Each row of a before or after table is a point. The points were changed in one or more steps. Then noise was added and the rows were shuffled. The steps act on how far a point lies along the listed directions, d1 being the first. What was done? A step turns or swaps two directions, mirrors them in a line or flattens them onto one, adds a multiple of one to another, or multiplies one. Angles are multiples of 10 degrees, from the lower direction toward the higher: turns from -170 to 170, lines from 10 to 170 but not 90. Use the fewest steps. Two steps may share a direction if one is a turn and the other turns, adds or multiplies; they go together, in the order done. Otherwise the lowest direction goes first.
In the rows, 128 means zero.

Directions:
(1): [171 132]
(2): [132  85]
Before (12 x 2)
[[150 110]
 [143 142]
 [160 133]
 [138  98]
 [152 126]
 [139 211]
 [133 150]
 [145 145]
 [139 189]
 [109 173]
 [170 159]
 [163 104]]
After (12 x 2)
[[133 144]
 [165  81]
 [173 128]
 [139 177]
 [140 198]
 [148 132]
 [139  92]
 [152  97]
 [163 110]
 [153 111]
 [144 130]
 [108 183]]
Steps: add 0.7 times d1 to d2

Directions:
(1): [124  83  99]
(2): [162 103 161]
Before (14 x 3)
[[ 97 140  95]
 [128 183 152]
 [ 99 169 114]
 [132 121 129]
 [125 130 141]
 [ 95 160 104]
 [139 116 123]
 [127 144 131]
 [136 112 128]
 [135 170 174]
 [141 128 130]
 [ 91 159 103]
 [115 171 125]
 [132 129 134]]
After (14 x 3)
[[139 105 117]
 [127 230 181]
 [ 83 176  96]
 [ 93 195 115]
 [133 117 126]
 [ 84 135  83]
 [136 102 120]
 [139 218 208]
 [126 139 146]
 [128 158 137]
 [142 127 132]
 [115 203 139]
 [135 134 136]
 [ 86 176  99]]
Steps: multiply d1 by 2; multiply d2 by 1.3

Directions:
(1): [ 91 157 109 163]
(2): [ 85 114 168 115]
(3): [119 167 117  82]
(4): [106  92  86 112]
Before (12 x 4)
[[156 115 142 156]
 [116 135 101 174]
 [100  95  82 132]
 [193 105 134  80]
 [117 120 122 157]
 [120 141  89 118]
 [124  91 107 172]
 [201 106 134 152]
 [ 97 100 122 124]
 [151 132 115 129]
 [200 113 160  49]
 [106 127  98 131]]
After (12 x 4)
[[114 123 138 167]
 [150 104 135 184]
 [136 117 114 155]
 [166 148 156 165]
 [148 115 132 114]
 [167 137 182  83]
 [142 149 128 144]
 [123  83 172  78]
 [149 154 154 114]
 [169 152 112 151]
 [145 103 103 138]
 [ 90  70 178  56]]
Steps: turn d1 and d2 by -60 degrees; turn d3 and d4 by 90 degrees

Directions:
(1): [132 109 181 128 118  79]
(2): [185 139 134 173 115 138]
(3): [ 95 122  99 181 126  97]
(4): [164 119  94 109 165  90]
(5): [138  75 104 117  82 133]
Before (13 x 6)
[[ 74 137 113 122 148 147]
 [126 121 129 133  67 179]
 [ 95 120  91 107 107 153]
 [112 138 169 144 109 157]
 [107 115 126  86 157  69]
 [115 153 121 181 133  97]
 [ 89  92 142 100  90 135]
 [ 79 161 141  96 157 103]
 [106 152 125 165 133 136]
 [ 75 143 150 115  98 164]
 [ 77 105 178 104 107  97]
 [129 126 175 138 133  65]
 [ 75 150  58 150 174 106]]
After (13 x 6)
[[142 172 175 113 135 134]
 [ 75 161  90 110 179 124]
 [ 66 115 125  86 119 117]
 [120 103 145  82 147 102]
 [ 91 113 115 106  80 170]
 [ 90 125  84  88 142 145]
 [114 186 123 160 170 121]
 [156 148  91 124 178  89]
 [ 76 123 143 130 122 139]
 [111 136 129 106 158  61]
 [119 132 174 111 128 128]
 [130 102 112  76 110 126]
 [185 122 177  63 155  94]]
Steps: turn d1 and d5 by 120 degrees; turn d3 and d5 by -150 degrees; turn d2 and d4 by -50 degrees

Directions:
(1): [114 109 103 121 173 171  79 138]
(2): [166  95  97 131 136 137 169 175]
(3): [152 126 149  50 141 136 139 114]
(4): [171 151 135 127  80 155  88 152]
(5): [159 135 187 159 174 129 127 138]
(6): [ 85 167 142 111 132 136 143 186]
Before (11 x 8)
[[ 92 143 133 118 122 145 137 161]
 [175  94  99  87  80 152 104 114]
 [210 117 100 118 104 149 130 133]
 [168  86  77  75 106 147 148 103]
 [120 111 138 158 171 132 156 182]
 [113 121 152 101 173 158 109 143]
 [116 147 149 104 152 127 135 154]
 [155 112 126  79 131 100 112  54]
 [148  83 109 119 101 108  86  46]
 [216 112 107  87  77 161 133 143]
 [ 86 154 177 113 168 101 150 139]]
After (11 x 8)
[[147  83 109 121 101 105  87  45]
 [148  80  97  90 109 137 131  99]
 [119 149 152 103 146 129 131 154]
 [178  93 102  89 120 137 170 121]
 [162 117 127  77 125 107 107  56]
 [115 123 154 101 167 163 104 146]
 [109 165 180 113 142 116 129 151]
 [132 118 141 157 157 143 142 189]
 [184 104  95 119 134 132 156 117]
 [ 93 143 134 119 120 145 137 161]
 [163  86  76  74 110 143 153 101]]
Steps: multiply d4 by 0

Directions:
(1): [116 172 138 111 164 113 107 183 161]
(2): [128 114  94  86 139 106 192 152 115]
Before (8 x 9)
[[135 148 129 139 125 154  87 133 145]
 [113 107 102 101 151 121 180 156 126]
 [129 126 117  90 162 115 173 157 108]
 [128  85 129 167 100 155 102  68 105]
 [127  95 103 118 117 125 204 105 107]
 [146  76 111 146  81 135 167  46  93]
 [146 144 170 161 145 135  96 109 165]
 [138  97 158 168  80 145 107  49 115]]
After (8 x 9)
[[108 149 153 151 151 145  83 150 159]
 [143 108 101 127 107 149 142 109 112]
 [126 155 167 147 152 143  78 136 135]
 [116 107  84  83 154 106 181 161 116]
 [104 175 145 121 167 117 125 178 169]
 [129 113 100  68 138  87 208 150 123]
 [120 163 104  72 172  83 175 190 154]
 [157  91 129 132 125 127 178  85 126]]
Steps: turn d1 and d2 by -130 degrees
